Each row is a point. The last column is the point's height on a tilted bowl or saddle (a function of degree 2), plus a little noise. Along how many of its main directions does it bend up, bend down or stay straight?

Points (17 x 4):
[[ 16.3  18.8 -28.4   8.0]
 [  8.9  40.9 -15.9 -12.2]
 [ -3.5  27.6  20.0   1.1]
 [-10.8  -5.5  -9.2  -5.7]
 [ 13.6  -3.0 -10.9   2.8]
 [ -2.1  -6.7 -42.0  32.7]
 [-17.0   3.7  -0.5  -3.6]
 [-35.7 -15.1   0.4 -24.8]
 [-23.4 -22.6   9.0 -27.3]
 [  7.2  12.4 -12.3  -2.2]
 [-10.9  -4.7   5.6  -8.3]
 [ 43.3 -13.5 -16.6  38.4]
 [-17.3 -37.3   4.7 -35.8]
 [ 29.7  26.1  -5.1 -24.6]
 [ 10.2 -14.5   2.6   0.2]
 [-35.2 -13.0  23.1 -12.9]
 [-13.3  17.9   9.9   2.7]]
Directions: 2 up, 1 down, 0 straight

Points (25 x 5):
[[-14.7  19.1   6.4  -4.0 -13.1]
 [  7.8  -4.6  -2.7  12.2  -5.5]
 [-30.0 -16.8   5.9   7.1 -10.8]
 [  0.4 -18.7  16.5 -16.8   8.7]
 [ -6.4  17.4 -31.1 -36.1 -13.5]
 [-24.2  -6.3  -6.3 -11.3 -10.2]
 [ 10.5 -52.6  10.1  26.5 -39.7]
 [ -9.0  -2.2 -21.9 -13.8  -4.3]
 [-34.9  22.3  24.5   6.5   5.8]
 [ 13.3  -8.8  11.5  -5.3  -1.9]
 [  7.8 -32.8 -12.3 -42.6  50.7]
 [-10.7   0.6 -44.0  21.4  31.6]
 [ 11.6  -6.5   0.5 -26.0   4.4]
 [ 39.8  -2.3  10.5  -5.8  -0.2]
 [  8.8  -4.5  -4.6  17.5  -2.9]
 [  5.0  17.7  12.8   3.4   0.9]
 [ 11.0 -20.4  -9.5   1.6  -6.7]
 [ -3.0   1.1 -35.7 -17.3   6.1]
 [ 13.4 -32.7  -8.4 -29.9  27.5]
 [ 17.5  18.6   8.7  -2.7  -3.0]
 [ 11.3  35.9  -6.9  30.6  36.2]
 [ 29.5  -6.8  31.8 -15.7  23.5]
 [ 30.1  38.4  -1.4  19.2  23.0]
 [  1.5  25.3  14.3  10.3   8.9]
 [ 15.8 -18.5 -12.6  10.9  -6.9]]
Directions: 2 up, 1 down, 1 straight

Points, 40 rows:
[[-15.8  42.0 -11.2  42.2 -10.3   0.5 -34.2]
 [ -1.6  13.5  -4.7 -28.2  -6.4   2.2 -14.0]
 [ 29.5  -1.9   9.2 -17.9 -35.5  -6.5 -19.3]
 [ 13.6 -14.9  22.8 -12.8  11.2  24.6 -10.4]
 [  2.3 -18.3  18.9  -3.2  -7.0 -10.0 -10.4]
 [-25.4  11.2   7.5  -4.6 -12.4  31.5  -9.9]
 [ 12.1   5.1  29.5  19.7  20.8  -8.5  12.2]
 [-26.8   1.0  30.1  -1.0 -23.7  14.6   3.6]
 [ 15.2  -4.4 -18.3 -24.4  -7.8  27.5 -20.9]
 [-15.6 -18.2  -0.9  25.4  -4.8   8.6 -12.8]
 [-35.3  10.5   0.8  34.5  -1.8  -3.8 -17.6]
 [ 28.5  10.5   8.5  16.3 -24.6 -11.9  -6.3]
 [  7.8 -11.5  -0.4   3.1 -14.4  -1.0  -3.7]
 [ 79.0 -15.6  36.0 -10.9  20.9  28.2  32.7]
 [-18.7  11.3  15.6  48.8  -4.4 -33.1 -33.4]
 [  5.7 -31.2 -14.3 -24.2  -9.6  -5.5 -11.1]
 [ 14.7 -26.9   8.3   3.9  16.0   2.1  -9.7]
 [-26.7   0.3 -21.3  11.3  -2.2  13.1  -4.4]
 [ 10.6  16.4  -8.7   3.1  20.3 -21.9   1.3]
 [  1.3   9.5  -5.3  -7.9   3.7  -8.0  -2.3]
 [-23.8  15.6 -15.6 -20.9   0.6  15.0 -13.0]
 [  1.0 -45.4 -11.9   9.3  27.6  29.8 -50.2]
 [ -2.0 -20.2 -11.5  -8.3 -20.3 -27.4  -5.8]
 [ 10.4 -14.2 -33.2  -1.4 -16.9   4.8  -1.1]
 [  6.3 -24.7  -7.4 -36.8   7.2  18.2 -25.9]
 [-15.9   1.0 -50.7 -11.3  -1.9 -18.2  33.0]
 [-18.6   6.8  12.0   0.7   2.3  31.4 -13.6]
 [ 12.7  12.9 -17.2  14.6 -18.6   0.0  -9.8]
 [-16.8   7.1 -14.5  17.5   2.8 -15.1  -6.8]
 [ -0.6  20.6   9.1   2.4   8.6  -9.7  -4.3]
 [ 14.6   5.1  -6.7  -4.3  17.3   1.6   2.6]
 [ -6.4 -40.1  13.8  29.1   0.9   7.7 -34.8]
 [  8.0 -42.1  15.2  -6.9  16.9 -30.0 -25.1]
 [  9.3  25.7  -1.1  10.8  -3.0 -16.5 -13.0]
 [ 25.3 -21.9 -13.1   7.2 -12.1 -28.9 -16.4]
 [ -6.1   3.0   9.2  20.8 -42.8   0.0  17.9]
 [ -2.6   1.8  -7.0  22.2 -45.6 -21.1  -0.1]
 [ -7.2   4.9   2.3 -22.0  30.5 -36.7   7.6]
 [ 29.6 -36.8  -4.1  28.9   8.4  -5.4 -27.8]
 [ 25.4 -17.2  26.6 -22.5 -21.2 -28.7 -31.2]]
Directions: 2 up, 4 down, 0 straight

Points:
[[-15.8 -10.9 -30.4  -7.1  27.0  -5.7 -27.3   6.1   6.0]
 [-13.6  27.4   4.0  27.9   6.6   0.4   1.0  21.0   5.3]
 [ 49.8 -11.6  28.6  -8.6  22.7  -8.9  22.6 -28.0 -78.8]
 [-19.9 -18.3   5.3  25.8  -0.9   6.7  14.6 -12.2  -1.9]
 [ 14.8   2.1  26.1 -12.4  25.4   6.5  -7.5  55.2  28.1]
 [-39.3  12.6   5.2 -11.8  21.3  -9.5  12.0 -42.0 -32.2]
 [ 18.7   0.3  18.4 -11.3  -3.5  26.6  -1.1  -6.1 -17.2]
 [ 14.8  -8.8 -13.3  -3.4   4.7  39.6  16.3 -10.2 -23.9]
 [  3.7   7.0  -4.0  -9.4  10.2   6.9 -26.4  27.0   3.9]
 [ -8.2  12.4 -35.5  -5.1  34.8 -10.9 -13.7  -0.9   9.9]
 [ 25.7   5.2  11.7  43.4   4.3 -14.4  12.2   5.4   8.9]
 [  7.3  -0.1  18.4 -15.4  12.8   0.8  -8.5  -8.6  -7.9]
 [  0.5 -22.0 -21.2   2.4  -8.5   9.6  20.7  14.7   3.5]
 [ -6.8  -7.4  26.3  10.5  -0.7  -6.0  30.0  -2.2   2.8]
 [-15.6  -6.2  22.0 -17.1 -33.9  -7.7 -23.5  -0.4   2.6]
 [  6.4  -6.1  19.5   6.9   0.6  -7.8  -1.5  14.0  -0.5]
 [-22.7  12.6   0.9 -48.2  31.9 -10.0  -2.0 -48.2 -44.2]
 [-28.4 -20.3  17.6   2.1  -3.6  19.9   7.4  11.4 -14.0]
 [-17.9  52.2  21.0   1.8 -42.1   3.0  16.2 -27.4  63.9]
 [-27.9   0.4 -23.3   1.0 -21.7 -41.3  19.7  -1.3  11.7]
 [ -1.7 -13.7 -48.4 -13.8  17.0 -19.6   1.1  10.8  30.5]
 [-41.3 -12.9  16.0  39.4  24.0   1.2  -3.1 -31.6   0.0]
 [ -5.1   1.5   4.7 -16.3  -0.6 -26.6  13.2  -5.4   1.1]
 [ 22.7 -21.0  -3.7 -20.8  22.3   9.8  -9.9  -2.7 -13.8]
 [ -9.0  17.5  16.8 -31.8  -7.3  10.5  17.5   9.3  23.0]
 [ -9.7  -5.0   7.0  10.8  25.8  21.6  -0.3 -10.9  -7.1]
 [-13.2  -6.1  28.4 -10.9  -5.4 -14.0   5.8 -23.3 -20.2]
 [-21.8   4.4  22.7 -13.8  12.5 -19.0  18.8 -10.4  -6.2]
 [ -0.2 -34.9   1.6 -13.7  -5.7 -11.6 -26.7   7.3  -0.4]
 [  0.3   8.5 -26.0  40.5  14.6  21.2  -7.8   9.9  -0.7]
 [-48.5  -2.1  20.5   3.6 -13.3  21.7  33.3  -5.8   2.4]
 [-18.2  21.9 -17.2 -24.3  51.4  12.0 -44.3 -51.4 -17.6]
 [-21.4 -16.6  17.9 -13.1   6.4  26.4  -8.8  -4.3 -19.0]
 [-12.0  -7.9   5.6  -0.3 -14.6  11.3 -11.5 -43.2 -14.7]
 [-13.7  24.1 -14.1  -7.2 -19.1   1.4  -9.3   1.4   1.9]
 [ -2.6  18.5  -9.2  12.8  -8.1   1.0  23.2  24.6   3.0]
 [  3.7 -13.9   7.8  -7.4   1.1 -12.9 -15.3 -25.3 -17.6]
 [ 18.5  14.3 -14.8  19.1  12.2 -13.3  23.3   3.7   7.9]
 [-27.7  -6.9  21.6 -22.5   8.1 -35.8 -15.2  -7.5 -25.1]
 [  3.3   9.7  33.6   2.5 -37.7 -23.9  -8.8   6.2  16.1]
 [ 21.4  -3.9 -27.1  15.8  18.5  18.6  21.3  15.4  -6.6]
 [ 12.4  80.6 -17.1 -29.5   2.4  29.7  30.3  16.6  32.2]
 [ 18.4   9.6 -29.4  38.1   6.6  12.9 -39.2   4.1   4.2]
 [  6.0 -14.5   2.7   8.5  -7.5   6.5  22.8   6.3  -5.9]
 [-17.8  44.3   5.2  22.0  -1.5   1.6   6.8  16.4   9.6]
 [-23.6 -31.2 -19.5  12.9 -26.9   9.2  23.1 -16.2   5.3]
 [-12.1   5.4   8.8   0.9   1.5 -19.1 -23.1  -4.3  -0.5]
 [ 29.6 -32.1 -16.9  36.9  18.7  -1.8 -37.0 -54.7  14.6]
 [  5.3   0.5   5.7  -0.8  -7.8  16.3 -11.5  -8.2  -7.2]
 [ -2.1   8.8   4.2   4.3   0.2  -5.5  15.6  22.3   5.9]
 [ -4.2   3.5  22.2  20.2 -35.1  22.3  11.5  -4.6   7.0]
 [-19.5  11.6  18.4  -8.0 -27.1  17.1 -20.2  -7.6   5.9]
 [ -6.1 -12.3 -21.4 -29.9   9.9 -18.4   6.7  -3.8   7.8]
 [  7.4 -29.9  -9.9  -0.4  11.2  18.7 -31.2 -19.5  -9.4]
 [  9.8   4.7 -13.4   0.1  -7.9  -1.3  14.6 -15.9   0.1]
 [ 22.0  19.5  -6.7  33.8  12.6 -16.7 -12.0   8.3   8.1]
 [-16.3  -2.3 -29.5 -26.2 -22.7   1.9  26.4 -35.5  21.0]
 [ 28.3   5.8  13.8  -9.6  22.0   2.9   6.1  -3.4 -15.6]
 [ -9.2  -7.3   6.8  -7.9 -21.5   7.6 -29.4  13.2  -2.5]
 [ 25.2  -6.5  -2.1  12.8  10.0  28.2 -19.8 -22.0 -18.7]
 [ -8.6  -1.2 -22.1 -19.9  24.2  14.3  -6.7  -2.7  -0.7]
 [  2.6 -15.4 -52.2  -0.7   6.1  19.2 -22.6 -27.0  12.8]]
Directions: 4 up, 2 down, 2 straight

Points:
[[-12.4  10.6 -12.0 -10.0  25.0   2.3   6.6  22.9   7.9]
 [-12.0  25.5  19.3   4.2 -18.6  23.7  -4.9  -3.1  -1.1]
 [ 22.4 -13.6   2.0 -14.1  10.9 -25.2 -25.0 -13.3   5.3]
 [-44.2  23.0 -18.3 -11.9  13.5   9.2   2.5   5.2  17.0]
 [-10.0  10.2  -0.1 -15.9   7.7  25.2 -16.3   2.6   2.0]
 [ -4.6   7.9 -25.3 -24.8  26.7 -29.0   1.8  35.7  24.4]
 [ 41.8 -21.5 -31.6   0.6   3.0 -14.3   6.0  22.0  30.4]
 [  8.5  27.1 -37.7 -49.8  19.6   2.4  37.0 -14.1 -23.9]
 [-17.5  28.0 -21.2  13.9  -2.4   6.7  14.4   5.5  12.3]
 [  5.2  -6.6  -9.6   3.1  13.2   2.3 -14.4  -3.1  -7.0]
 [-41.1  19.6 -35.6  -2.1   4.3 -21.5   3.7  35.8  20.3]
 [ -2.2 -18.1  16.7 -12.5  23.9  10.5  13.4  -4.4 -17.3]
 [-10.0  -4.7 -49.8   9.6  20.4  10.7   2.7   6.7  23.1]
 [-43.1   4.5   7.7   0.4 -19.6   0.4   9.6 -26.0  29.1]
 [-10.8   9.6   1.0  13.0   6.5  55.8 -10.5 -10.8  33.1]
 [ -2.8   8.9  13.6 -51.7  31.4  21.6  -8.9  26.7  17.8]
 [-12.7   6.0   7.6 -44.9 -12.5   1.1   3.4  14.3  18.6]
 [-19.6 -40.2  12.2   2.7 -51.0  -5.5  -1.6   5.0  27.9]
 [ 12.4 -23.9  20.3 -15.9  31.4   0.7 -18.3  -2.9  -3.1]
 [ 12.4   9.2  -7.8 -14.8  14.2  15.6 -23.2 -26.2  -8.0]
 [ -3.4  -5.9 -41.9  -9.3   5.4  -8.2 -34.8  -3.0  -6.1]
 [-16.2  14.2 -23.2   9.7   9.5 -16.9 -28.6  42.2  -1.1]
 [ -9.3  21.7  -9.9  19.0  -8.1  15.4 -11.9 -14.2  -7.4]
 [ -3.4  16.2 -23.7   7.6  -3.6 -25.9  19.8  -3.1   8.9]
 [ -6.2 -28.6  15.2  13.4 -22.8  -9.0 -50.5 -14.6  20.3]
 [  6.3  21.0   3.2 -25.5   5.6  26.4 -15.3  22.4  19.9]
 [  4.7   4.0   4.2   7.2   8.8  -3.9  27.5  24.1   5.5]
 [ -1.1  10.1 -52.4   1.3   2.2  -5.3 -23.3  20.3   7.5]
 [-21.8 -21.5  42.6  14.4 -29.5  22.7  -0.6   3.6  19.7]
 [ 27.4  -9.2  24.5 -11.7  17.6 -27.4  10.7   6.5   0.7]
 [ 17.7  -3.3 -34.9  11.4   8.4 -11.9 -49.5  30.3  21.8]
 [ 14.5  -0.8  10.6 -10.7  10.5  13.2   3.6   9.9  -6.6]
 [  3.6   1.2   4.2 -40.9  33.4  31.1  13.8  -6.1 -34.6]
 [ 17.5 -13.4 -21.4  14.4  14.0  -2.6  13.5 -13.3  10.5]
 [ 15.5  46.2  20.8  39.1 -11.6  -0.9  20.3  -2.4  21.7]
 [  8.2 -19.1 -11.6  12.3  -1.0 -22.5  -4.2 -12.0   1.4]
 [-20.1   8.9  38.7  10.1  -2.0  15.8 -14.8  -0.4  -9.6]
 [-19.6  22.9   2.0  25.7   6.5   9.3  35.9 -12.8  33.5]
 [-11.4 -12.6  -7.4  27.0  -4.0  16.8   2.4 -10.3  10.9]
 [-10.9 -14.7 -45.6   7.7  15.1  16.7  26.0 -30.3  35.8]
 [-11.0 -10.8   1.6 -15.3  32.0  -0.6  -1.7  28.5  10.4]
 [-18.5   8.4 -10.5  -8.4  -3.4 -11.1  -0.9   1.4  -8.6]
 [ 17.7   5.3 -20.8  -1.7 -15.3   8.2  -9.2  -8.2  12.5]
 [-33.5   2.4  32.7  -5.8  21.8 -19.5   1.5 -43.9   6.2]
 [ 26.8   8.3   9.6   7.8 -36.2 -44.6   3.3 -29.3  71.4]
 [ 23.9   3.2  21.9  -7.0  15.0 -13.2  34.2  18.8  -1.8]
 [ -2.9  -0.7  -7.6  32.2   8.9  -6.3 -15.4  27.8 -10.5]
 [ -5.7 -16.0 -25.1 -26.9 -22.5 -10.2 -22.5  16.9  12.0]
 [ 37.9  23.0  21.1 -34.0  -2.6  35.9  23.0  -0.6   6.8]
 [ 38.5   4.6   1.4  -6.7   2.1 -12.0  -1.3 -16.2   7.6]
 [ -1.7  -5.4  11.4  13.3  13.2  -6.5  30.4 -15.9   3.9]
 [ 31.2 -22.8  17.3  -5.6  26.2 -14.7  14.9   0.5  -9.1]
 [ -8.1 -47.6  -8.7 -16.3 -28.7 -37.6 -16.5 -15.0  34.8]
 [ 45.3 -25.4 -17.7   3.8 -33.2   1.0   4.9  22.4  36.8]
 [  7.1   4.5  -0.7  19.8   9.8   0.5  32.9 -24.5  18.3]
 [ -9.0  -0.8 -18.9   8.7  -9.9 -17.8   4.5 -23.6   1.1]
 [ 17.0  14.7 -20.8  11.6   0.2 -25.1   8.5 -29.8  17.7]
 [-19.8   2.1 -39.2   7.4  20.3   3.8 -19.4   3.9  -2.0]
 [  9.4 -15.3   8.0  17.2  -2.2 -14.0   8.2   3.7   1.8]
 [-11.8 -26.6  10.2 -13.6 -22.8  -6.5 -13.7  15.8  11.5]
 [ 24.4  -2.9 -31.4  -4.7 -11.2 -21.1  -4.6   7.7  11.1]
 [ 35.1 -14.1  12.0  -6.8   2.7  15.4   0.3  10.5   9.4]
 [ -8.9 -12.2 -15.9 -25.6   6.3  30.8   0.9  -9.2  10.7]]
Directions: 5 up, 1 down, 2 straight
